Each point is reached from the start by the listed moves, each made 0, 1 or 2 times, or once backwards (-1), plus a little noise. Say if it took an odd or an even number of moves. Then give how often each move was made.

Moves:
(1): -0.022 0.011 -0.033
(2): 0.013 0.028 0.006
Start: 0.045 -0.031 -0.014
Points:
0.004 -0.007 -0.081 -> even (2, 0)
0.048 0.036 -0.035 -> odd (1, 2)
0.059 -0.004 -0.008 -> odd (0, 1)

Moves:
(1): 0.027 -0.010 -0.032 0.030 0.020 -0.009 -0.004 -0.025 0.014
(2): 0.003 -0.014 -0.024 0.008 0.022 -0.019 0.012 0.001 0.009
(3): -0.002 0.014 0.007 -0.015 0.007 0.001 -0.007 -0.023 0.002
(4): -0.003 0.016 -0.007 0.018 0.021 -0.007 -0.003 0.000 0.009
(5): -0.018 -0.009 0.016 0.019 0.015 0.015 -0.043 -0.018 -0.011
(6): -0.005 0.018 -0.026 0.014 0.012 0.004 -0.031 0.003 0.025
(7): -0.020 -0.008 -0.018 -0.005 -0.035 -0.001 0.037 0.003 -0.006
(8): -0.008 0.003 -0.005 -0.003 -0.007 0.004 0.006 0.007 -0.039
Start: 0.000 0.002 0.014 -0.003 -0.011 -0.008 0.001 -0.019 0.016
Points:
0.053 -0.016 -0.032 0.110 0.119 -0.043 -0.045 -0.085 0.007 -> odd (2, 1, 0, 2, 1, -1, -1, 1)
-0.088 -0.012 0.027 0.031 -0.034 0.032 -0.069 -0.002 -0.005 -> even (-1, 0, -1, 0, 2, 1, 1, 0)
-0.065 -0.048 0.030 -0.013 -0.058 -0.002 0.055 0.021 -0.072 -> odd (-1, 1, -1, 0, 1, -1, 1, 1)
-0.044 -0.016 0.083 -0.079 -0.118 0.020 0.063 0.004 -0.050 -> odd (-1, -1, 0, -1, 0, -1, 1, 0)

Moves:
(1): 0.019 0.008 0.003 0.006 0.036 0.000 -0.014 -0.020 0.013 -0.007 -0.005
 -0.003 0.042 -0.004 -0.022 -0.022 -0.001 -0.004 0.004
(2): 0.014 0.009 -0.012 -0.008 -0.001 -0.004 -0.016 0.009 0.011 -0.016 0.010
 0.013 -0.021 0.019 -0.004 -0.013 -0.008 -0.025 0.019
(3): 0.021 0.007 -0.002 0.002 -0.013 0.006 -0.020 0.006 0.000 -0.001 0.002
 -0.005 0.003 0.006 0.002 0.008 -0.002 0.007 -0.008
(4): -0.012 0.002 -0.027 0.010 -0.006 -0.010 0.011 0.005 -0.004 -0.011 0.000
 0.010 -0.002 -0.005 0.004 0.008 -0.010 0.000 -0.009
(5): -0.005 0.008 0.034 0.011 0.019 -0.028 0.008 0.003 -0.016 0.011 0.003
 0.004 -0.010 -0.004 0.014 0.000 -0.005 -0.015 -0.006
(6): 0.008 0.010 0.022 0.011 0.001 0.011 0.002 0.009 0.006 -0.003 -0.003
 -0.005 -0.004 -0.017 0.007 0.018 -0.016 -0.022 0.021
(7): -0.006 -0.004 -0.006 0.019 0.012 0.010 0.007 -0.022 0.017 0.010 -0.006
 0.009 0.006 -0.002 0.013 -0.007 -0.001 0.001 -0.009
(8): -0.021 0.004 -0.009 0.007 0.017 0.015 0.002 0.008 0.006 0.009 0.003
 -0.008 0.005 -0.003 0.005 -0.016 0.029 0.027 0.015
(9): -0.011 0.011 -0.003 -0.016 -0.009 -0.031 -0.007 0.007 -0.006 0.001
 -0.014 -0.022 -0.001 0.007 -0.014 0.003 0.031 -0.009 0.005
(10): -0.018 0.002 -0.001 0.000 0.017 0.008 -0.005 -0.006 -0.019 -0.003 -0.005
 0.007 -0.012 -0.013 0.007 -0.003 -0.003 -0.001 -0.008
(11): 0.009 0.014 -0.004 -0.010 0.002 0.008 0.015 -0.009 0.004 0.007 0.018
 -0.024 -0.001 0.008 -0.020 -0.007 -0.008 -0.007 0.001
(12): -0.001 -0.002 -0.001 0.005 -0.007 0.006 0.004 0.002 0.015 0.013 -0.003
 -0.008 -0.003 -0.016 -0.016 -0.006 -0.017 0.003 -0.004
(13): -0.012 0.005 0.011 0.011 -0.003 -0.006 0.005 -0.005 0.009 0.001 0.020
 -0.002 0.002 0.002 -0.018 0.026 -0.003 -0.021 0.001
(14): 0.012 -0.011 -0.007 0.021 0.027 0.008 -0.004 0.011 -0.001 -0.008 0.008
 0.012 0.000 -0.020 -0.003 -0.003 0.012 -0.032 0.008
(15): -0.018 -0.006 0.010 -0.023 0.018 0.012 0.003 0.010 0.013 -0.012 0.014
 -0.024 -0.003 0.007 0.010 0.001 0.012 -0.006 -0.012
(16): 0.012 0.002 -0.002 0.005 0.002 0.003 0.009 0.000 0.004 0.006 -0.010
 0.020 0.007 -0.003 -0.011 0.011 0.006 0.015 -0.026
(17): -0.003 0.010 0.011 -0.009 0.003 -0.008 -0.006 -0.028 -0.002 0.004 0.025
 0.000 0.005 -0.024 0.000 -0.005 0.010 -0.004 -0.027
(18): -0.010 0.014 0.012 -0.005 -0.015 0.021 0.008 0.018 -0.010 0.008 -0.003
 0.007 0.008 0.003 -0.009 -0.010 -0.007 -0.007 -0.022
Start: -0.006 0.008 0.012 -0.004 0.001 0.000 -0.005 -0.012 -0.005 -0.001 0.009
 -0.011 0.002 0.008 -0.004 0.000 -0.001 0.000 0.002
Points:
-0.060 0.018 -0.041 0.008 0.057 0.100 -0.064 0.025 0.016 -0.040 0.028
 0.013 -0.005 -0.053 0.013 -0.035 0.041 -0.086 -0.110 -> odd (0, 1, 2, 1, -1, 0, 2, 0, 1, 2, -1, 1, 0, 2, 2, 0, 1, 2)
0.146 0.041 0.009 0.096 0.023 -0.019 -0.012 -0.046 0.029 -0.002 -0.051
 0.024 0.045 0.017 0.028 0.038 -0.077 -0.029 0.032 -> even (1, 0, 2, 1, 1, 2, 2, -1, 0, -1, 1, -1, -1, 0, -1, 1, -1, -1)
-0.030 0.064 0.015 -0.072 0.053 0.052 0.027 0.021 0.016 -0.057 0.015
 -0.120 0.044 0.008 -0.040 -0.034 0.018 -0.152 0.012 -> even (1, 0, -1, 1, -1, 2, 1, -1, 2, 0, 2, -1, -1, 1, 2, -1, 0, 2)
-0.079 0.055 0.028 -0.053 0.014 0.011 0.058 0.001 0.092 0.005 0.007
 -0.159 0.078 -0.010 -0.091 0.051 0.057 0.006 0.008 -> even (1, -1, -1, 1, -1, 2, 0, 1, 2, -1, 1, 1, 1, -1, 2, 1, 0, 0)
-0.078 0.005 0.052 0.036 0.119 0.047 -0.026 0.102 -0.003 -0.026 0.009
 -0.052 -0.001 0.003 0.079 -0.016 0.116 -0.073 0.060 -> even (0, 0, 1, 0, 1, 1, 1, 2, 1, 0, -1, -1, 0, 2, 2, -1, -1, 1)
0.041 0.093 -0.059 0.074 0.092 -0.053 0.020 0.055 -0.022 0.013 -0.018
 0.002 0.037 0.035 -0.046 -0.072 0.085 -0.053 0.037 -> odd (1, 1, 1, 2, 2, 0, 1, 2, 2, -1, 2, -1, -1, 2, -1, 1, -1, 1)
0.091 0.135 0.080 0.061 0.139 0.052 -0.018 -0.091 0.072 0.027 0.069
 0.012 0.062 0.010 0.000 -0.054 -0.026 -0.010 -0.010 -> even (2, 2, 2, 0, 2, 2, 2, 2, -1, 0, 2, -1, 0, -1, 0, 2, 1, 0)
-0.044 -0.001 -0.089 0.112 0.067 0.191 0.054 0.079 0.095 -0.001 0.005
 0.056 0.014 -0.051 -0.012 -0.047 -0.030 -0.024 -0.009 -> odd (0, 1, 0, 2, -1, 1, 2, 2, -1, 0, 0, 2, 0, 2, 1, 1, -1, 2)
